Each point is reached from the start by the listed moves, each made once or not at all, plus a little noise. Is the number of moves made odd or even? Then give how often each move was made.

Moves:
(1): [17 42 62]
(2): [-36   9 -15]
Start: [12 -7  3]
Points:
[ 9 -7  1] => even (0, 0)
[28 37 65] => odd (1, 0)
[-26   0 -13] => odd (0, 1)

Moves:
(1): [ 16 -19  -9  22  -8  -3  22   2  -8]
(2): [-41  -4  12  -9  48   5  32  19 -26]
(3): [ 20   7  18  19 -10  10 -19  12 -53]
(4): [  7  -4 -20   5 -25  47  -8   7  32]
(5): [  5 -12  34 -19  12  40 -10  13  -6]
(6): [-14 -15   3  16 -13   5  18  11  12]
(7): [-22 -13  -6  37   0   8 -12 -19 -12]
(8): [ 21  -5   4  26  27 -31   2  33 -18]
Start: [-20   0  17   8  -6   2  18 -15   0]
Points:
[-38 -25  33  80 -28  27   6 -14 -50] => odd (0, 0, 1, 0, 0, 1, 1, 0)
[-55 -71  51  80  58  28  71  44 -55] => even (1, 1, 0, 0, 1, 1, 1, 1)
[  6 -36   8  66 -62  62  31  18 -12] => even (1, 0, 1, 1, 0, 1, 0, 0)

Moves:
(1): [ 10  -6  18  11   1 -13   7  -5  -7   2  -7   3  -3 -14  14 -12]
(2): [  0   2   8 -11  19 -13  12  33  -3  -3   3  -2   0 -25 -22  -9]
(3): [  7  16  -1  -4  16  15 -20  -3 -16  -3   1 -17   9  20 -15 -15]
(4): [ 14 -22  31  11  -7  21  12  13   3  -2 -12   4 -17  19   4  -5]
(5): [ -6  -9  -4   5  -2  -8   1 -28  -2  12 -13   4  10   2  -7 -17]
(6): [ 21   1  -6 -18  15 -11  -5  -1   9 -18  25  18   1  -7   2   4]
(7): [-26   4  11  21  -8 -19  -8   1  20  -9  19 -11  16   8  -7  -5]
(8): [ -1  -6  -7   8  14  -8 -14   7   6  -3  -4   1   9   6   1 -18]
(9): [ -5   7  -7  -1  -3   0  14   9  -1 -16  17   4  -7 -16  -4 -14]
(10): [  0   5  -4  14   0  10  -2   4   4   3   1  17 -19  -6 -20  -2]
(11): [-25  13  11  -5  -6   3  -2  15  -8  -1  -1  25  20  24  18  10]
(12): [ 19 -19  -8  -4  -6 -11 -23  -9 -13  11  19   7  -6   9   0   3]
(13): [ 19  10   4 -11 -13   3   6   4  21  22 -24  20  -6  -7  17 -14]
(14): [ 45  -2  -6  16 -16 -47   0 -43  -6 -14  12 -15 -57   4  -6 -22]
Start: [ 14   3 -12 -13 -10 -13   4   3  -5   8   3 -10   5   5  14  -7]
Points:
[ 19 -15   3  -2  -7 -41 -26   8 -24  20   9  26  25  31  46 -21] => even (1, 0, 0, 0, 0, 0, 0, 1, 0, 0, 1, 1, 0, 0)
[ -7   5  24  -7   9 -74   9  17   3  -8  28  28  50  -8  12 -38] => even (1, 1, 0, 0, 1, 1, 1, 0, 0, 0, 1, 0, 0, 0)
[ 58   9  18  10 -33 -75   8   9  37 -32  34  36 -34  36  41 -74] => even (0, 0, 0, 1, 0, 1, 1, 1, 1, 0, 1, 0, 1, 1)
[ 95 -13  43 -14 -19 -76  34 -12   2   5 -13  47 -46  -1  35 -72] => even (1, 1, 0, 1, 1, 1, 0, 0, 0, 0, 1, 0, 1, 1)
[ 74  17 -13   7 -22 -82   9 -36  11  -5   7  68 -46  -9  30 -92] => odd (1, 0, 0, 0, 1, 1, 0, 1, 1, 1, 1, 0, 1, 1)
[ 50   5   5 -25  11  12   5  21  -9 -33  34  -1  -7  24   2 -37] => even (0, 0, 1, 1, 0, 1, 0, 0, 1, 0, 0, 0, 0, 0)
